Each row of a before or after table is a point. The points were changed in one or more steps. Then noise was added and the rows were shuffled. The steps act on how far a point lies along the listed directions, d1 being the first. Name the steps. A step turns or swaps two directions, mirrors them in a line or flattens them onto one, adds a multiple of one to another, or multiplies one. Angles are multiples of 10 degrees, from the lower direction toward the higher: turns from -170 to 170, lines from 10 to 170 but not 90. Use the fewest steps. Two steps may share a direction if one is a turn and the other turns, adds or multiplies; they go together, in the order done. Otherwise the lowest direction goes first.

Directions:
(1): [-0.01 -0.73 -0.07]
(2): [-0.66  0.04 -0.32]
(3): [-0.32 -0.06  0.66]
Before (11 x 3):
[[-0.15  0.25  0.37]
 [-0.68 -0.09 -0.19]
 [-0.27 -0.02 -0.03]
 [-0.48 -0.54 -0.53]
 [ 0.23 -0.04  0.45]
 [ 0.25 -0.10  0.48]
 [-0.25  0.70 -0.39]
 [ 0.00 -0.08  0.52]
 [-0.24  0.33 -0.43]
 [-0.66 -0.27 -0.77]
 [-0.23  0.68 -0.99]]
After:
[[-0.13 -0.04  0.38]
 [-0.10 -0.03  0.39]
 [ 0.29  0.12 -0.95]
 [ 0.15  0.07 -0.41]
 [ 0.04  0.00 -0.02]
 [ 0.10  0.04 -0.34]
 [ 0.07  0.01 -0.31]
 [-0.13 -0.05  0.33]
 [-0.11  0.02  0.47]
 [-0.01  0.06 -0.04]
 [ 0.19  0.03 -0.52]]
Steps: multiply d1 by 0; flatten d2 and d3 onto the line at 100 degrees

Directions:
(1): [-0.13 -0.45  0.52 -0.55 -0.05 -0.37 -0.48 -0.52]
(2): [-0.21  0.87  0.59 -0.38  0.23  0.08 -0.09  0.28]
Before, 13 rows:
[[-0.03 -0.64 -0.60  0.20 -0.21  0.10 -0.16 -0.39]
 [ 0.24 -1.13 -0.38 -0.09 -0.23  0.08 -0.31 -0.75]
 [-0.13 -0.27 -0.18  0.09 -0.27 -0.22 -0.10 -0.18]
 [-0.04 -0.05 -0.70  0.69 -0.06  0.01  0.42  0.51]
 [ 0.30 -0.37 -1.01  1.16 -0.15  0.19  0.62  0.30]
 [-0.02  0.13  0.00  0.19 -0.04 -0.27 -0.06  0.14]
 [-0.23  0.59  0.60 -0.68 -0.09 -0.40 -0.33  0.04]
 [-0.25  0.20  0.91 -0.92 -0.01 -0.21 -0.71 -0.23]
 [-0.40  0.58  0.88 -0.66 -0.02 -0.25 -0.61 -0.31]
 [ 0.11 -0.40  0.20  0.11 -0.18 -0.21 -0.10 -0.33]
 [-0.38  0.68  0.52 -0.75  0.56 -0.16 -0.20 -0.13]
 [-0.17  0.23 -0.28 -0.03  0.03 -0.07 -0.02  0.16]
 [-0.25  0.12  0.91 -0.59  0.41 -0.49 -0.48 -0.17]]
After, 13 rows:
[[-0.24  0.44  0.58 -0.70 -0.10 -0.45 -0.41 -0.06]
 [-0.06  0.14  0.01  0.17 -0.07 -0.27 -0.03  0.14]
 [-0.03 -0.57 -0.68  0.27 -0.22  0.22 -0.13 -0.34]
 [-0.10 -0.25 -0.19  0.15 -0.27 -0.21 -0.05 -0.21]
 [-0.37  0.55  0.53 -0.82  0.53 -0.21 -0.24 -0.22]
 [-0.41  0.38  0.86 -0.64 -0.09 -0.40 -0.68 -0.43]
 [ 0.14 -0.48  0.13  0.17 -0.21 -0.13 -0.09 -0.30]
 [-0.23 -0.01  0.84 -0.91 -0.02 -0.29 -0.74 -0.35]
 [-0.25 -0.11  0.87 -0.56  0.38 -0.54 -0.49 -0.28]
 [-0.13  0.20 -0.27 -0.01  0.03 -0.11 -0.04  0.16]
 [ 0.27 -1.13 -0.53  0.05 -0.26  0.15 -0.24 -0.67]
 [ 0.27 -0.14 -0.97  1.20 -0.08  0.26  0.70  0.46]
 [-0.08  0.14 -0.64  0.67  0.02  0.08  0.43  0.52]]
Steps: turn d1 and d2 by -10 degrees

Directions:
(1): [-0.02  0.31 -0.39 -0.65 -0.42 -0.74 -0.21  0.00 -0.17 -0.02 -0.59 -0.50
  0.64 -0.23]
(2): [ 0.24  0.71 -0.29 -0.70  0.44  0.48  0.69  0.45 -0.21 -0.07 -0.11  0.14
 -0.33 -0.30]
Before (10 x 14):
[[-0.59 -1.28  0.38  1.44 -0.43 -0.25 -0.99 -0.56  0.28  0.16  0.51 -0.15
   0.36  0.49]
 [-0.12 -0.61  0.42  0.99  0.38  0.71 -0.41 -0.34  0.40  0.17  0.59  0.66
  -0.55  0.49]
 [-0.29 -1.62  0.89  1.44 -0.41  0.00 -1.04 -0.69  0.62 -0.09  0.71  0.13
   0.04  0.86]
 [-0.27 -0.52  0.22  0.62 -0.28  0.08 -0.16 -0.18  0.28 -0.07  0.20  0.29
  -0.13  0.32]
 [-0.07 -0.47  0.30  0.44  0.03 -0.05 -0.35 -0.17 -0.07 -0.23  0.22 -0.01
  -0.16  0.07]
 [-0.09 -0.31  0.22  0.21 -0.33 -0.50 -0.57 -0.39  0.12  0.17 -0.25 -0.52
   0.57  0.21]
 [-0.06 -0.05  0.11  0.27 -0.02  0.13  0.06  0.00  0.12 -0.06  0.42  0.31
  -0.26  0.22]
 [-0.10 -0.29  0.20  0.10 -0.08 -0.09  0.01  0.01 -0.07 -0.07  0.17  0.15
   0.01  0.18]
 [-0.08 -0.61  0.57  1.15 -0.14  0.26 -0.42 -0.62  0.27  0.09  0.67  0.29
  -0.36  0.56]
 [-0.03 -0.54  0.03  0.03 -0.88 -0.75 -0.74 -0.43  0.01  0.18 -0.46 -0.64
   0.91  0.00]]
After (10 x 14):
[[-0.11 -0.13 -0.08  0.10  0.00 -0.05 -0.53 -0.27  0.17  0.12 -0.11  0.11
   0.12  0.17]
 [-0.26 -0.31  0.01  0.23 -0.42 -0.23 -0.19 -0.12  0.20 -0.12 -0.09  0.07
   0.13  0.20]
 [-0.06  0.13 -0.03 -0.03 -0.17 -0.12  0.03  0.04  0.03 -0.09  0.19  0.13
  -0.05  0.11]
 [-0.08 -0.18  0.16  0.42 -0.45 -0.39 -0.52 -0.54  0.09  0.08  0.09 -0.18
   0.22  0.30]
 [-0.06 -0.31  0.16  0.18 -0.08 -0.26 -0.41 -0.15 -0.09 -0.24  0.03 -0.16
   0.05 -0.04]
 [-0.31 -1.15  0.40  0.61 -0.81 -0.71 -1.17 -0.62  0.39 -0.14  0.02 -0.40
   0.67  0.54]
 [-0.08 -0.45  0.33  0.43 -0.22 -0.34 -0.54 -0.42  0.15  0.20 -0.08 -0.40
   0.43  0.27]
 [-0.58 -1.02  0.06  0.92 -0.67 -0.72 -1.04 -0.49  0.15  0.14  0.08 -0.50
   0.72  0.30]
 [-0.10 -0.21  0.12 -0.01 -0.11 -0.18 -0.02  0.01 -0.12 -0.08  0.10  0.07
   0.09  0.11]
 [-0.02 -0.85  0.32  0.53 -0.65 -0.34 -0.66 -0.49  0.11  0.21 -0.06 -0.32
   0.53  0.16]]
Steps: flatten d1 and d2 onto the line at 100 degrees

Directions:
(1): [-0.16 -0.11  0.40  0.15 -0.12 -0.04 -0.48  0.05  0.06 -0.69 -0.51 -0.78
  0.15 -0.58 -0.40  0.28 -0.58 -0.06  0.12  0.20  0.27  0.07  0.76  0.93]
(2): [ 0.45 -0.17  0.34  0.12  0.28  0.41 -0.34  0.82  0.08  0.40  0.35 -0.45
 -0.11  0.11 -0.82  0.05  1.15 -0.18  0.06  0.14  0.07  0.55  0.20  0.00]
Before:
[[-0.24  0.32 -0.28 -0.20 -0.24 -0.42  0.22 -0.85 -0.13 -0.34 -0.19  0.44
   0.22  0.21  0.74 -0.06 -0.67 -0.11  0.12 -0.11  0.12 -0.40 -0.42  0.12]
 [ 0.34 -0.48  0.95  0.35  0.05  0.20 -1.16  0.79 -0.10 -0.58 -0.41 -1.56
   0.12 -0.73 -1.48  0.37  0.23 -0.54  0.41  0.68  0.61  0.48  1.41  1.44]
 [ 0.19 -0.06  0.24  0.02  0.24  0.25  0.11  0.19 -0.25  0.03  0.27 -0.12
  -0.02  0.11  0.14  0.09  0.40 -0.05 -0.06  0.12  0.07 -0.05 -0.22 -0.28]
 [ 0.19 -0.17  0.30  0.02 -0.04  0.29 -0.53  0.56  0.17 -0.45 -0.03 -0.85
   0.20 -0.12 -0.28  0.17  0.11  0.01  0.04  0.32  0.42  0.00  0.60  0.68]
 [ 0.19  0.02  0.28  0.01  0.20  0.15 -0.05  0.50  0.14  0.96  0.68 -0.26
  -0.20  0.35 -0.64 -0.33  1.47 -0.32  0.25 -0.03 -0.10  0.31 -0.47 -0.68]
 [-0.26  0.15 -0.26  0.04 -0.19 -0.29  0.08 -0.56 -0.19 -0.02  0.18  0.37
  -0.07  0.01  0.45 -0.23 -0.26  0.13 -0.23  0.09 -0.24 -0.40 -0.13 -0.36]
 [-0.30  0.15  0.23 -0.04 -0.01  0.16 -0.54  0.05  0.14 -0.78 -0.68 -0.61
  -0.19 -0.54 -0.55  0.27 -0.37  0.05 -0.10 -0.07  0.30  0.01  0.54  0.58]
 [ 0.05  0.06 -0.32 -0.09 -0.04 -0.14  0.39  0.13 -0.12  0.35  0.16  0.48
  -0.22  0.27  0.28 -0.37  0.23  0.28  0.07 -0.29 -0.06  0.01 -0.64 -0.61]
 [ 0.02 -0.29  0.86  0.16  0.12  0.36 -0.65  0.28  0.05 -0.19 -0.42 -0.71
   0.26 -0.12 -0.56  0.45  0.37 -0.08 -0.16  0.24  0.22  0.21  1.04  0.94]
 [ 0.49  0.03  0.40  0.45  0.27  0.43 -0.41  1.06  0.10  0.32  0.14 -0.59
  -0.12 -0.01 -1.11 -0.06  1.04 -0.39  0.01  0.16  0.19  0.75  0.49  0.28]
 [-0.32 -0.10 -0.06  0.13 -0.54 -0.54  0.43 -1.17 -0.05 -0.41 -0.44  0.38
   0.27 -0.09  0.69 -0.03 -1.30  0.37  0.12 -0.27 -0.12 -0.66 -0.36 -0.06]
 [ 0.23 -0.14  0.61  0.42 -0.20  0.30 -0.58  0.49  0.23 -0.23 -0.13 -0.90
  -0.07 -0.22 -0.65  0.18  0.12 -0.27 -0.04  0.38  0.30  0.33  0.79  0.55]
 [-0.44  0.18 -0.23 -0.19 -0.23 -0.15  0.08 -0.64  0.00 -0.20 -0.39  0.22
  -0.04 -0.08  0.49  0.04 -1.10  0.26 -0.07 -0.29  0.28 -0.52 -0.15  0.09]
 [-0.23  0.12 -0.08 -0.04 -0.13 -0.42  0.09 -0.32  0.10 -0.03 -0.22  0.53
  -0.01  0.07  0.52 -0.14 -0.35  0.09  0.02 -0.01 -0.50 -0.06 -0.46 -0.06]]
After (14 x 24):
[[-0.03  0.08  0.42  0.49 -0.07  0.05 -0.57  0.33  0.09 -0.65 -0.60 -0.83
   0.13 -0.62 -0.73  0.15 -0.42 -0.32  0.11  0.24  0.33  0.31  0.94  1.02]
 [ 0.18 -0.31  0.85  0.12  0.27  0.52 -0.62  0.51  0.04  0.11 -0.15 -0.64
   0.16  0.18 -0.66  0.40  0.90 -0.07 -0.12  0.30  0.14  0.29  0.85  0.66]
 [ 0.70 -0.55  0.96  0.33  0.30  0.49 -1.05  1.20 -0.11  0.03  0.11 -1.40
  -0.07 -0.39 -1.67  0.28  1.18 -0.62  0.33  0.66  0.47  0.69  1.14  0.91]
 [ 0.20  0.06  0.17 -0.04  0.33  0.56 -0.45  0.65  0.20  0.11  0.01 -0.32
  -0.38  0.00 -0.86  0.05  1.07 -0.05 -0.16 -0.14  0.13  0.32  0.08 -0.18]
 [-0.05 -0.07  0.21  0.06  0.05  0.06  0.05 -0.10 -0.24 -0.39 -0.04 -0.30
   0.05 -0.13  0.30  0.21 -0.32  0.00  0.00  0.11  0.20 -0.22  0.00  0.07]
 [ 0.28 -0.13  0.59  0.39 -0.11  0.39 -0.62  0.63  0.21 -0.04  0.03 -0.82
  -0.18 -0.11 -0.69  0.20  0.43 -0.31  0.00  0.36  0.25  0.43  0.70  0.38]
 [-0.75  0.08  0.34  0.12 -0.42 -0.49 -0.25 -0.59  0.12 -0.69 -0.61 -0.78
   0.18 -0.64 -0.06  0.01 -1.09 -0.13  0.40  0.03  0.19 -0.39  0.36  0.72]
 [-0.13  0.13 -0.29  0.09 -0.08 -0.17  0.16 -0.47 -0.22  0.14  0.42  0.48
  -0.19  0.15  0.35 -0.29  0.11  0.11 -0.25  0.04 -0.20 -0.34 -0.27 -0.52]
 [-0.11  0.09 -0.09  0.02  0.04 -0.30  0.11 -0.12  0.14  0.20  0.02  0.60
  -0.12  0.22  0.42 -0.23  0.08  0.06  0.02 -0.01 -0.57  0.06 -0.62 -0.26]
 [ 0.10  0.11 -0.30 -0.16  0.12  0.26  0.23  0.05  0.01  0.74  0.38  0.51
  -0.26  0.59  0.08 -0.17  0.45  0.14 -0.16 -0.38  0.05 -0.09 -0.68 -0.78]
 [ 0.32 -0.19  0.24 -0.02  0.07  0.39 -0.55  0.69  0.23 -0.20  0.21 -0.78
   0.07  0.09 -0.42  0.12  0.57 -0.01  0.08  0.32  0.35  0.19  0.45  0.39]
 [-0.26  0.08 -0.29 -0.10 -0.27 -0.42  0.31 -0.25 -0.15 -0.23 -0.33  0.33
  -0.14 -0.12  0.39 -0.23 -0.71  0.28  0.06 -0.23  0.11 -0.18 -0.37 -0.12]
 [ 0.40 -0.17 -0.11  0.10 -0.05 -0.01  0.61 -0.28  0.00  0.86  0.57  0.71
   0.04  0.74  0.21 -0.35  0.67  0.24  0.06 -0.41 -0.34 -0.12 -1.00 -1.04]
 [ 0.19  0.30 -0.38 -0.17  0.02 -0.17  0.32 -0.31 -0.10  0.41  0.37  0.71
   0.04  0.67  0.49 -0.17  0.50 -0.19  0.07 -0.16 -0.03 -0.11 -0.82 -0.51]]
Steps: swap d1 and d2
